Each row of a before or after table is a point. One or more steps were done to the points. Then noise was added and the rows were shuffled. The steps act on how far a point lies along the listed directions, d1 being the first. Name the steps. A step turns or swaps two directions, mirrors them in a line or flattens them onto one, adds a multiple of one to another, or multiplies one. Angles are multiples of 10 degrees, from the lower direction toward the higher: turns from -170 to 170, lines from 10 to 170 but not 90. Use the fewest steps. Two steps may share a direction if one is a turn and the other turns, adds or multiplies; they go together, in the order done. Otherwise the lowest direction goes first.
(in the rows, 128 means zero)

Directions:
(1): [173 102]
(2): [102  83]
Before (13 x 2):
[[134 150]
 [143 112]
 [131 145]
 [150 154]
 [116 141]
 [147 148]
 [139 135]
 [ 96 157]
 [115 138]
 [108 112]
 [121 138]
 [ 98 123]
 [149 117]]
After:
[[ 97 155]
 [180 101]
 [ 48 107]
 [164  85]
 [ 50 205]
 [148 192]
 [112 155]
 [158 151]
 [191 208]
 [ 99 163]
 [ 72  78]
 [140 178]
 [182 190]]
Steps: multiply d1 by 2.5; multiply d2 by 3

Directions:
(1): [177 162 150]
(2): [114 175  87]
(3): [166 102  85]
Before (13 x 3):
[[145 166 176]
 [ 92 139 154]
 [160 123 117]
 [ 53 185 138]
 [170 120 208]
 [ 91 144 170]
 [114 122 101]
 [159 144 169]
 [141 187 135]
 [108  38 196]
 [103 139 121]
 [143 102  90]
 [133 147 115]]
After (13 x 3):
[[154 147 120]
 [111 167 147]
 [145 107 236]
 [131  97 110]
 [122 133 103]
 [136 159 127]
 [168 108 110]
 [ 65 119 127]
 [ 84 101 135]
 [ 94 221 127]
 [ 64  78 172]
 [ 91 162 158]
 [ 77 137  90]]
Steps: multiply d1 by -1; turn d2 and d3 by 20 degrees

Directions:
(1): [163 122 171  90 173 166]
(2): [160 174 154  94  80  99]
Before, 14 rows:
[[176 187 149  90  70 110]
 [118 154 141 111  94 128]
 [ 93 124  83 167  73  91]
 [171 190 167  98  51  84]
 [ 82 136  91 144 109 100]
 [129 182 103  99  68  76]
 [156 192 156 106  42  86]
 [134 176 133  98  76  73]
 [139 130 128 115 146 131]
 [165 168 184  71 108 109]
 [130 139 108 158  45  71]
 [114  73 120 154 215 144]
 [ 80  69  92 183 156 128]
 [134  97 130 116 170 165]]
After:
[[112  67 124 157 178 150]
 [106 139 124 110 140 129]
 [131 128 143 118 117 122]
 [136 163 153 100  81  93]
 [147 171 148  89  83  78]
 [167 182 133 108  62 101]
 [121 121 114 122 139 119]
 [160 197 163 104  48  84]
 [109  65 106 163 210 131]
 [114  90 107 135 152 156]
 [151 182 116  79  91  92]
 [117 158 136 105  99 134]
 [169 192 163 100  48  84]
 [160 148 148 115  75  98]]
Steps: flatten d1 and d2 onto the line at 100 degrees

Directions:
(1): [118  82 108 131 213 132 149 145 166]
(2): [153 187 128 150 187 132 115 146  69]
(3): [ 82 103 125 141 115 198  93 175 103]
(4): [128 132  68 132 122  80  56 153 148]
Before, 13 rows:
[[167 158 165 125 149 135 197  80  96]
 [ 84  72 180  97  87 201 128 140 108]
 [134 127 131 113 134  60 161 101 164]
 [126 158 126 108  80  76  94  95 142]
 [153 192 193 124 102 125 201  82  89]
 [111 140 137 138 129 154 108 164 104]
 [111 136  89 145 137 120  81 145 133]
 [161 152  73 138 175  79  93 145  97]
 [ 44  72 107 125  68 209 102 156 139]
 [123 165 135 121 108 143 111 147  54]
 [140 159 121 116  59  94  67 106 133]
 [149 154 162 129 150 164 169 119  77]
 [ 95 117 171 149 103 221 169 100  87]]
After, 13 rows:
[[148 136 189 136 138 146 232  39 115]
 [ 77  98 129 135 138 162 112 175 117]
 [100  89 175 138 203 193 222 124 135]
 [147 152 144 124 118  90 144 126 137]
 [167 144 194  89 136  99 184  77 117]
 [138 102  79 125 197  87  86 135 183]
 [121 149  84 136 124  91  76 122 143]
 [160 195 123 105  94  63 162  61 130]
 [142 119 122 108 159  88 163 103 137]
 [136 119 165 120 143 164 190 110 114]
 [117 107  63 138 112 112  65 160 121]
 [110  96 165 134 156 213 198 122 106]
 [ 94  97  93 129 184 107  91 140 160]]
Steps: turn d1 and d3 by 150 degrees; multiply d2 by 0; multiply d4 by 1.3

Directions:
(1): [ 83 110 118 131 109 192 194 108 151 160 167]
(2): [163  63 115 138 165 150  76 148 169 166 159]
Before, 14 rows:
[[134 118 127 134 137 152 125 127 147 149 142]
 [120  78 105 161 142 195 129 133 194 185 175]
 [169  63 105 135 169 160  71 136 178 164 165]
 [122 174 140 113  99 120 140 118  92 107 119]
 [ 97 107 124 121 116 168 166 121 141 136 140]
 [115 129 123 126 130 132 111 124 109 128 118]
 [135 124 126 130 127 113  95 131 115 110 121]
 [123 137 142 124 135 130 122 118 146 129 122]
 [ 77 154 127 142  87 161 194 103 132 123 149]
 [ 85 141 115 130 103 161 179 114 126 139 130]
 [122  94 109 136 138 165 134 128 163 162 158]
 [130  91 127 119 142 152 115 131 149 155 151]
 [151  89 122 130 164 161  99 156 143 151 150]
 [153  58 111 148 160 206 110 142 179 176 186]]
After, 14 rows:
[[ 40 150 122 143  68 202 249  85 142 139 171]
 [ 57 136 110 132  89 194 221 100 136 153 148]
 [179  41 102 140 180 170  58 141 193 179 177]
 [125  79 124 122 145 168 121 130 161 167 164]
 [119 131 124 125 130 128 107 125 107 125 114]
 [123 138 141 124 136 130 122 118 145 129 122]
 [149 129 129 129 134  94  75 137 108 100 110]
 [ 71  97 119 122 106 202 204 110 154 155 162]
 [128 111 124 135 137 166 134 125 155 159 152]
 [106  77 101 140 134 197 157 120 180 182 179]
 [139  27 100 153 161 249 130 136 205 206 218]
 [ 96  50  95 166 138 246 164 123 220 218 212]
 [156  76 119 134 171 167  92 159 152 160 157]
 [122 188 143 111  94 110 141 116  83  97 110]]
Steps: multiply d1 by 2; multiply d2 by 1.3

Directions:
(1): [ 18 121 112 122  94 137  87 133 144 132 118 116 180 146]
(2): [147 142 147 132 148 149  79 134 216 166 109 167 140  70]
(3): [147 165 206 146  75 174 129  88 100 102 126 133 178 116]
(4): [145 166 151  90 135  39 116 178 111 122 129 114 186 105]
(5): [105 194  76 131 171 127 110  75 109  72 135 134 120  77]
(6): [125 149 154 192 132  98 120 116 169 118  97  34 100 138]
Before, 8 rows:
[[134 133 116 108 141  92 122 141 141 139 122 128 130 136]
 [120 140 138 149 123 143 151  83  87 120 122 127 113 135]
 [162  95 179 146  77 176 168 110 111 119 138 147 103 163]
 [129 127 184 147  78 170 140 131 131 137 110 114 118 145]
 [102 111 143 148 128 112 141 126 111 128 121  59 136 151]
 [ 56 113 123 129  70 151 131 110 121 113 146 108 150 185]
 [145 115 102 147 125 119 179 131 106 139 139 134  93 165]
 [108 151 153 100 110   7 100 201  98 116 135  77 215 115]]
After (8 x 14):
[[121 128 142 125 121 117 144 119  95 142 122 137 135 137]
 [126 135 107 116 139 114 126 121 132 130 124 132 120 137]
 [161 122 134 147 122  86 159 134  71  96 148  81 112 142]
 [103 138  97 123 116 110 151 137 103 130 141 147 143 146]
 [116 121 181 121  68 149 132 129 118 117 135 151 165 143]
 [173 116 142 121 150 117 166 124  80 123 142 112 123 126]
 [157 141 187 127  90 161 142 137 117 133 120 140 130 125]
 [168 149 163 155 111  98 155 116 132 103 136  69 109 156]]
Steps: turn d1 and d6 by 120 degrees; flatten d2 and d4 onto the line at 160 degrees; flatten d3 and d5 onto the line at 150 degrees

Directions:
(1): [ 77 104 107 167 115 112 101 168 189 145 130 103 175 132 126 102 130 138
  42  65]
(2): [130  91  94 149 162 153 100  87 123  84 190  70 126  83 123 156 162 139
  82 194]
Before, 10 rows:
[[153  96 108 142 162 163 104  54  98  87 185  79 104  84 124 168 155 156
  105 228]
 [117 121 122 136 119 124 122 132 140 132 123 135 143 131 124 127 138 139
  112 109]
 [153 132 118 111 152 136 131 103  89 106 140 126  99 108 135 164 134 129
  156 189]
 [104 106  95 157 130 122 119 161 181 123 148 108 158 110 136 121 122 145
   60  93]
 [106 135 103 147 126 129 131 136 151 136 126 109 144 116 125 108 140 134
  113 101]
 [114 127 130 135 105 123 133 171 168 157 104 137 158 156 119 112 124 123
   83  56]
 [144 104 119 124 153 164 135  77 108  88 161 100 108  95 115 155 148 123
  132 200]
 [156 128 111 135 136 143 126  85 115  89 141 138 116 121 134 150 148 131
  119 158]
 [159 139 149 108 133 136 147 105 105 129 144 133 103 116 123 137 132 133
  162 171]
 [135 115 115 124 156 148 115 108 108 102 156 122 103 110 118 149 160 131
  128 173]]
After, 10 rows:
[[154 130 118 111 160 138 130 102  92 103 138 116  97 101 133 164 138 134
  148 196]
 [117 118 125 135 115 125 116 133 141 136 130 137 139 134 124 133 135 137
  117 110]
 [147  99 108 129 160 173 131  67 105  83 171  94 104  84 110 157 157 122
  122 213]
 [157 134 147 108 134 132 147 105 108 132 144 132 105 117 123 137 132 134
  160 174]
 [103 103  94 165 125 128 113 160 171 119 153 104 156 105 134 124 122 146
   59  96]
 [153 127 107 138 143 146 123  79 118  84 146 132 116 118 133 154 148 136
  114 170]
 [139 112 113 122 166 152 110  98 110  93 163 113 102 105 124 155 166 133
  121 184]
 [121 135 136 130 103 121 138 174 172 158  96 149 158 159 117 112 125 121
   82  41]
 [110 131 106 149 131 134 133 138 150 127 125 109 147 115 129 111 134 136
  111 100]
 [152  90 105 152 170 172  99  44  96  74 209  61 103  70 121 176 168 155
   89 248]]
Steps: multiply d2 by 1.3

Directions:
(1): [162  80 104 142 116 114 124 147 175 151  85 106 186  99 120 153 127 129
 152 129  68 218 199 118]
(2): [125 139 200 116 130 173 138 108 160 132  91 151 119 110 116 191  38 151
 168  67 146 102 157 162]
(3): [ 58 181 115  65  88 136  71 151  82 151 114 108 188 139 144  76  85 155
 157 117 125 162 120 144]
(4): [125 110 159 175 105 128  89 187 102 117 154 169  72 135 186 106  88  46
 135 106  70 147 138 146]
Before:
[[130 137 145 121 130 133 137 113 133 124 130 140 108 117 128 140 118 128
  129 121 151  89 126 129]
 [132 128 112 135 124 119 128 120 118 131 127 120 138 131 124 119 153 133
  123 142 119 133 130 124]
 [108 156 122 111 127 130 123 117 117 138 132 111 137 138 118 116 135 147
  119 136 154 114 105 125]
 [105 144 132 116 129 122 121 135  94 115 149 133 114 158 136 110 124 122
  121 122 137  84 101 122]
 [121 127 134 141 137 129 128 129 121 118 138 135 110 141 142 113 127 110
  124 134 131 112 117 124]
 [158 102 134 151 147 130 166 108 162 124 105 145 118 110 111 171 131 144
  124 128 134 114 147 119]
 [140 130 120 114 137 124 145 100 140 126 123 116 145 127 103 137 151 156
  122 143 149 122 131 111]
 [145 125 126 138 136 130 132 125 141 123 128 132 119 134 122 142 139 125
  127 129 138 115 118 117]
 [126 137 132 106 130 137 141 105 141 142 104 115 156 126 105 154 117 164
  145 118 151 133 137 135]]
After (9 x 24):
[[134 118 141 120 125 140 142 119 161 143  74 133 163 102 111 169  86 163
  156 107 122 149 172 133]
 [140 131 128 114 134 129 146  98 141 127 119 117 145 124 102 145 138 158
  129 137 148 123 138 116]
 [108 143 152 138 140 140 130 119 109 107 149 146  86 149 143 111 119 108
  119 125 152  77  94 131]
 [ 87 175 150 113 146 129 133 117  59  94 187 154  56 180 139  93 136 115
   96 125 187   7  42 126]
 [122 135 102  97 120 123 130 113 137 149 100  96 185 128 105 136 135 171
  144 134 139 162 141 126]
 [ 97 170 151  97 125 141 125 108 100 121 143 141 100 133 132 115 112 138
  127 121 179  57  91 137]
 [134 137 138 128 132 139 128 122 134 124 125 135 117 135 125 142 118 129
  134 118 147 105 114 126]
 [149 116 123 149 131 121 137 119 135 129 123 125 130 124 122 137 146 126
  126 137 111 134 144 125]
 [108 167 126 119 140 128 135 106 100 123 156 122 103 151 119 107 153 139
   98 143 177  72  71 123]]
Steps: multiply d1 by 3; turn d2 and d3 by 70 degrees; add -0.3 times d3 to d4
